Each row of a before or after table is a point. One or more steps were done to the points. Then noise was added and the rows were shuffled. The steps act on columns, c1 being the first. Write out the steps. A step turns or swaps two columns, mirrors them in a line or flattens them onto one, adds a multiple of one to another, or multiplies or shifts one. Angles are multiples of 10 degrees, from the lower column toward the higher: turns from -170 to 170, lines from 10 to 170 but not 90. Use the fewest steps. Two steps may share a column if one is a turn and the other turns, adds or multiplies; they go together, in the order done. Otherwise the lowest column goes first.

Before:
3.6,-4.8,4.3
3.3,1.4,0.0
-4.1,0.6,-1.8
3.4,3.0,0.0
1.9,-1.4,6.3
0.4,4.2,0.3
-3.5,3.3,-5.7
-1.2,4.4,-4.4
2.4,-1.7,0.7
2.4,-4.4,1.3
-6.6,1.7,-7.3
After, 11 rows:
-5.8,3.4,-5.8
2.8,-1.4,6.2
3.9,-1.5,0.5
5.6,-4.6,4.5
3.7,-4.2,1.1
0.6,4.2,0.3
-1.8,4.4,-4.7
5.4,1.3,-0.2
5.5,3.3,0.0
-10.6,1.7,-7.2
-6.6,0.7,-1.8
Steps: multiply c1 by 1.6

Before (14 x 8):
-3.8,2.3,3.9,7.1,-4.8,1.9,1.3,-0.5
-2.4,-1.2,1.3,-0.4,6.6,-2.4,-6.2,-0.7
4.0,1.0,-2.3,1.2,1.2,-1.8,-2.5,-2.0
-4.0,-4.9,-0.4,-10.0,-0.4,-6.2,-1.1,-6.2
-3.6,4.2,-0.4,5.1,5.4,5.1,4.6,-4.7
-1.2,0.1,-0.4,4.8,-1.0,2.5,3.4,-4.2
-8.9,-0.1,-4.0,5.6,-2.6,-0.6,-1.3,-0.1
0.7,4.2,-7.0,-0.7,-2.7,-4.4,-4.7,0.3
2.3,0.7,-1.1,1.0,-7.2,2.1,-2.6,-5.8
4.4,0.9,1.0,-4.1,-4.1,3.5,0.6,-1.7
-2.0,5.0,-5.3,2.1,-8.5,-2.0,0.9,-2.7
-3.2,1.9,-5.8,1.0,2.9,3.6,3.0,1.9
-1.4,-2.7,-7.5,-0.2,1.4,-2.6,-4.0,-6.5
5.9,4.5,-7.1,1.5,-0.1,-1.0,5.8,2.1
After, 14 rows:
1.1,2.0,-7.3,-0.2,-2.3,-4.5,6.0,-0.9
-1.5,4.5,-7.3,-0.5,1.3,-2.3,-0.4,-9.9
3.9,-1.3,1.0,-4.0,-4.1,3.4,0.4,-0.7
3.9,1.3,-2.2,1.2,1.5,-1.8,2.5,-3.2
2.0,1.9,-1.0,1.6,-6.6,1.9,2.1,-6.6
-4.3,3.1,-0.6,-10.1,-0.7,-6.3,-3.6,-8.3
-3.3,-3.4,-5.2,1.5,3.0,3.1,0.3,4.3
-2.8,5.6,1.1,0.0,6.7,-2.1,2.0,-4.5
-1.5,-2.9,-0.6,4.7,-0.6,2.7,-1.7,-2.0
-3.2,-2.3,4.5,6.8,-4.7,1.7,1.3,1.1
5.8,-7.2,-7.1,2.0,-0.1,-0.4,1.0,7.1
-3.4,-6.6,-0.2,4.8,5.5,5.5,1.3,-0.1
-8.8,1.8,-4.2,5.8,-2.7,-1.0,0.7,-0.7
-1.9,-3.2,-5.3,2.0,-8.3,-2.1,4.1,-0.2
Steps: turn c2 and c7 by 120 degrees; add -0.7 times c2 to c8

Before:
-1.7,0.2,2.1,3.8,2.2,0.6,2.2,4.9,4.9,-1.7,5.3,-6.2,2.3,0.3
-3.6,-5.8,0.3,0.8,3.8,2.4,-2.8,3.3,1.5,0.7,0.8,1.3,2.0,-1.1
4.4,-0.9,1.9,-0.2,-6.6,-6.3,-6.0,-2.0,5.2,-0.5,-4.4,7.3,-0.1,-0.3
0.8,-2.3,-5.7,3.9,-2.6,-7.5,-5.3,-4.9,0.6,2.9,-6.8,0.6,-0.4,2.0
-1.2,2.2,-7.4,0.9,-3.7,-5.5,-3.2,-1.5,5.0,-1.6,-6.8,4.0,2.0,-4.1
7.2,-6.1,11.6,-3.8,2.8,-1.5,1.4,-7.2,2.0,-0.5,2.1,1.1,6.0,-2.3
3.2,-6.0,10.3,0.3,-2.8,-3.1,0.3,-3.6,-2.2,0.2,1.7,2.3,9.4,-2.4
1.5,1.9,-0.9,-2.6,-1.8,-5.9,-2.3,0.0,2.5,-2.5,-7.2,7.3,3.1,4.0
-7.8,2.1,2.9,-0.6,2.9,-0.4,-3.0,1.6,3.5,-2.1,6.9,-2.9,2.8,-0.5
-1.9,0.0,-1.9,-2.1,2.8,0.7,-0.5,5.3,-0.2,2.0,8.4,-4.3,1.8,-1.3
After, 10 rows:
-1.8,-0.4,-1.9,-2.1,2.8,-0.5,-0.8,0.7,-5.2,1.7,8.4,-3.9,2.2,-1.1
1.0,-1.5,-5.8,7.5,-2.7,-3.2,-5.2,-1.9,4.9,2.7,-7.1,0.2,-0.4,2.7
7.1,-6.1,11.7,-2.1,2.4,-3.7,1.7,-3.4,6.5,-0.7,2.1,0.9,5.8,0.3
-3.3,-6.0,0.4,-0.9,3.2,1.9,-3.1,-1.3,-3.1,0.9,0.9,0.7,2.0,0.7
4.5,-0.8,2.1,4.1,-7.2,-4.5,-6.6,-5.3,1.0,-0.3,-4.4,7.5,0.0,-0.1
-7.8,1.9,3.0,-0.1,3.2,-0.6,-2.8,-3.2,-2.3,-2.2,6.9,-3.0,2.9,-1.0
1.9,3.2,-0.9,1.8,-1.8,-5.8,-2.4,-2.6,-0.7,-2.5,-7.3,7.5,3.0,3.0
-1.7,0.2,2.2,2.3,2.2,2.7,2.0,-3.8,-5.9,-1.9,5.8,-6.2,2.4,0.3
-1.0,0.9,-7.7,4.3,-3.8,-3.5,-3.5,-5.1,0.6,-1.6,-6.7,4.0,1.6,-4.6
3.1,-6.4,10.2,1.9,-2.4,-2.5,0.3,1.3,3.7,0.4,1.4,2.1,9.1,-0.1
Steps: turn c2 and c14 by -20 degrees; turn c4 and c6 by 40 degrees; mirror c8 and c9 in the line at 140 degrees
